Each point is reached from the start by the listed moves, each made 0, 1 or 2 times, or once backwards (-1), plus a little noise. Say if it took an odd or an even number of moves. Then give how often each move was made.
In the rows, 128 means zero.

Moves:
(1): [137,  72, 145, 155]
(2): [154, 143, 135, 114]
Start: [121, 135, 113, 116]
Points:
[113,   8, 141, 182] -> odd (2, -1)
[137, 204, 103,  76] -> even (-1, 1)
[131,  79, 129, 142] -> odd (1, 0)
[106,  63, 123, 159] -> even (1, -1)

Moves:
(1): [159, 140, 158, 111, 120, 131, 125, 147, 115, 129]
(2): [126, 150, 139, 120, 115, 135, 134, 119, 133, 117]
(3): [113, 119, 165, 132, 125, 158, 125, 134, 148, 138]
(4): [151, 127, 130, 175, 115, 157, 135, 119, 136, 132]
(5): [135, 129, 133, 139, 150, 128, 141, 124,  97, 130]
(6): [160, 130,  95, 105, 126, 150, 140, 117, 139, 130]
(7): [139, 110, 140, 135, 126, 125, 145, 128, 124, 118]
(8): [128, 122, 116, 138, 139, 137, 144, 174, 122, 117]
Start: [141, 130, 107, 138, 122, 136, 120, 126, 132, 133]
Points:
[212, 163, 186,   7,  98, 217, 129, 155, 167, 145] -> even (2, 1, 2, -1, 0, 2, 0, 0)
[102, 114, 109, 103, 118,  53, 107, 143, 119, 103] -> odd (0, 0, -1, -1, -1, -1, 1, 0)
[ 52, 114, 188, 197, 145, 186, 140, 165, 143, 131] -> odd (-1, 1, 2, 0, 1, -1, 0, 1)

Moves:
(1): [179, 121, 131, 130, 115, 114, 116, 123, 131, 134, 149, 139, 134, 105, 119,
 117, 124]
(2): [136, 143, 113, 136, 129, 138, 130, 125, 131, 132, 126, 116, 132, 136, 123,
 123, 131]
(3): [127, 136, 174, 136, 145, 141, 135, 106, 116, 120, 123, 143, 141, 114, 124,
 124, 143]
(4): [129, 124, 118, 148, 128, 128, 134, 135, 136, 152, 130, 139, 122, 122, 115,
 132, 127]
(5): [130, 133, 130, 120, 169, 155, 116, 143, 128, 124, 136, 135, 145, 115, 139,
 121, 120]
(6): [127,  97, 123, 112, 113, 143, 119, 120, 131, 136, 116, 128, 117, 109, 133,
 115, 123]
(7): [136, 108, 141, 132, 127, 136, 151, 125, 149, 113, 109, 134, 115, 137, 151,
 115, 116]
(8): [136, 142, 131, 138, 127, 138, 128, 142, 107, 101, 129, 138,  97, 127, 136,
 142, 129]
(9): [117, 125, 132, 111,  97, 145, 139, 156, 144, 115, 126, 116, 117, 109, 120,
 130, 125]
(10): [131, 126, 147, 112, 122, 125, 149, 138, 118, 148, 123, 124, 133, 136, 148,
 136, 119]
(11): [122, 123, 128, 134, 134, 134, 138, 122, 121, 130, 142, 127, 124, 133, 126,
 130, 102]
(12): [137, 131, 117, 120, 125, 135, 125, 136, 119, 137, 121, 155, 132, 140, 112,
 118, 137]
(13): [127, 109, 119, 146, 121, 124, 125, 151, 113, 119, 124, 124, 149, 137, 136,
 127, 128]
(14): [140, 138, 145, 127, 131, 119, 102, 145, 142, 121, 110, 118, 126, 153, 115,
 119, 114]
Start: [129, 139, 131, 157, 125, 145, 106, 112, 134, 127, 120, 121, 112, 117, 127,
 120, 142]
Points:
[ 95, 115,  58, 166,  98, 166,  99, 168, 107, 213,  69,  96, 197, 154, 109,
 106, 182] -> even (-1, 2, 0, 1, 0, 1, -1, -1, 0, 1, -1, 1, 2, 0)
[187,   7,  95,  99,   9, 170, 106, 196, 136, 116,  79, 114, 118, 105, 178,
  68, 100] -> odd (1, 0, -1, -1, 0, 2, 1, 0, 1, 1, 0, 1, 2, 0)
[ 82,  85,  92, 181,  93, 136, 193,  89, 229, 189,  80, 116,  44, 170, 131,
 113,  86] -> even (-1, 0, -1, 2, -1, 0, 2, -1, 0, 0, 1, 0, -1, 0)

Moves:
(1): [132, 149, 126, 125, 138, 119, 132, 125, 133, 125, 128, 136, 136, 145, 131,
 118, 139, 127, 122, 121, 129, 130, 121, 124]
(2): [139, 123, 125, 109, 123, 130, 122, 118, 113, 129, 126, 130, 115, 129, 129,
 131, 117, 133, 105, 120, 113, 125, 132, 133]
(3): [141, 130, 113, 136, 132, 146, 111, 126, 117, 118, 132, 130, 156, 123, 143,
 126, 109, 109, 143, 130, 108, 116, 112, 126]
(4): [126, 140, 112, 119, 137, 131, 141, 124, 147, 122, 125, 121, 131, 136, 123,
 135, 126, 140, 105, 125, 127, 136, 125, 139]
(5): [130, 114, 137, 122, 139, 129, 131, 120, 131, 133, 122, 105, 110, 131, 119,
 130, 139, 117, 127, 119, 122, 131, 125, 134]
(6): [123, 128, 143, 141, 143, 123, 134, 134, 122, 123, 127, 128, 124, 115, 122,
 129, 124, 117, 130, 119, 129, 125, 120, 128]
(7): [138, 113, 124, 111, 128, 140, 118, 127, 117, 128, 129, 141, 117, 128, 140,
 100, 136, 132, 126, 132, 144, 130, 111, 124]
(8): [121, 136, 134, 109, 141, 128, 135, 123, 127, 118, 139, 126, 134, 126, 145,
 116, 121, 122, 112, 135, 131, 118, 126, 140]
(9): [118, 135, 126, 129, 134, 119, 126, 126, 125, 116, 128, 128, 134, 140, 128,
 120, 139, 125, 122, 139, 132, 132, 128, 135]
(10): [161, 131, 131, 129, 120, 126, 130, 112, 124, 132, 132, 121, 120, 126, 148,
 131, 118, 127, 132, 135, 126, 132, 117, 145]
(11): [126, 116, 127, 130, 135, 122, 127, 117, 116, 124, 134, 121, 127, 131, 146,
 144, 123, 117, 146, 134, 132, 132, 121, 134]
(12): [126, 118, 132, 110, 145, 120, 126, 142, 134, 130, 123, 114, 138, 136, 131,
 131, 129, 131, 121, 126, 130, 131, 121, 134]
(13): [127, 125, 134, 130, 124, 136, 145, 138, 117, 121, 129, 133, 145, 118, 126,
 144, 139, 138, 107, 122, 125, 117, 131, 117]
(14): [145, 127, 139, 119, 120, 113, 119, 116, 132, 129, 125, 137, 120, 133, 136,
 139, 114, 124, 116, 142, 126, 121, 122, 119]
(15): [127, 129, 140, 127, 121, 135, 122, 127, 129, 134, 129, 131, 119, 121, 137,
 127, 124, 126, 123, 125, 126, 138, 139, 127]
(16): [124, 133, 137, 122, 118, 129, 137, 119, 134, 136, 134, 118, 140, 120, 115,
 149, 118, 132, 119, 121, 139, 135, 128, 154]
(17): [124, 134, 115, 119, 120, 122, 124, 128, 127, 120, 134, 127, 119, 130, 125,
 134, 139, 125, 116, 127, 119, 127, 125, 124]
(18): [122, 117, 137, 118, 124, 131, 129, 142, 119, 145, 112, 115, 131, 130, 132,
 121, 124, 127, 131, 132, 137, 125, 109, 119]
(19): [123, 120, 133, 138, 130, 132, 143, 128, 132, 134, 134, 120, 126, 143, 132,
 118, 126, 131, 122, 120, 138, 127, 113, 132]
(20): [107, 124, 116, 131, 144, 113, 123, 133, 133, 123, 134, 114, 135, 127, 125,
 113, 142, 125, 122, 131, 138, 130, 118, 112]
(21): [127, 148, 123, 133, 133, 139, 118, 129, 132, 137, 131, 131, 132, 131, 134,
 131, 122, 139, 123, 122, 131, 119, 126, 138]
(22): [123, 128, 130, 135, 120, 137, 138, 115, 125, 124, 140, 135, 124, 112, 125,
 147, 128, 146, 134, 138, 106, 122, 125, 130]
(23): [124, 121, 134, 135, 123, 119, 124, 129, 139, 147, 119, 129, 133, 125, 134,
 133, 128, 129, 137, 131, 128, 129, 123, 139]
(24): [133, 129, 131, 131, 127, 121, 123, 118, 131, 113, 122, 123, 123, 128, 132,
 129, 126, 126, 136, 118, 126, 130, 134, 124]
Start: [129, 131, 135, 130, 103, 118, 124, 133, 133, 116, 122, 121, 141, 131, 110,
 134, 124, 132, 119, 119, 126, 137, 135, 140]
Points:
[ 89, 152,  64, 109, 176,  78,  97, 132,  82,   7, 192, 118, 131, 180, 188,
  34, 224, 160,  68, 125, 193, 117,  84, 117] -> even (0, 0, -1, -1, -1, 0, 2, 1, 2, 1, 1, 1, 1, -1, -1, -1, 2, -1, 1, 2, 2, 0, -1, 2)
[152,  91, 232, 114, 136,  64, 211, 191, 129, 136,  63,  62,  99, 168,  62,
 178, 190, 124,  26,  87, 100, 136,  88, 117] -> odd (1, 0, -1, 0, 2, 2, -1, -1, 1, 1, -1, 2, 2, 1, 0, -1, 1, 1, 1, -1, -1, 0, 0, -1)
[130, 214, 103, 162, 147,  92, 160, 131, 223, 150, 123,  50, 136, 189, 124,
  92, 118, 134,  55,  64, 150, 181,  85, 217] -> even (1, 0, 0, 2, 0, 1, -1, 0, 0, 2, -1, 0, -1, -1, 1, 0, 1, 0, 2, 1, 1, -1, 1, 0)
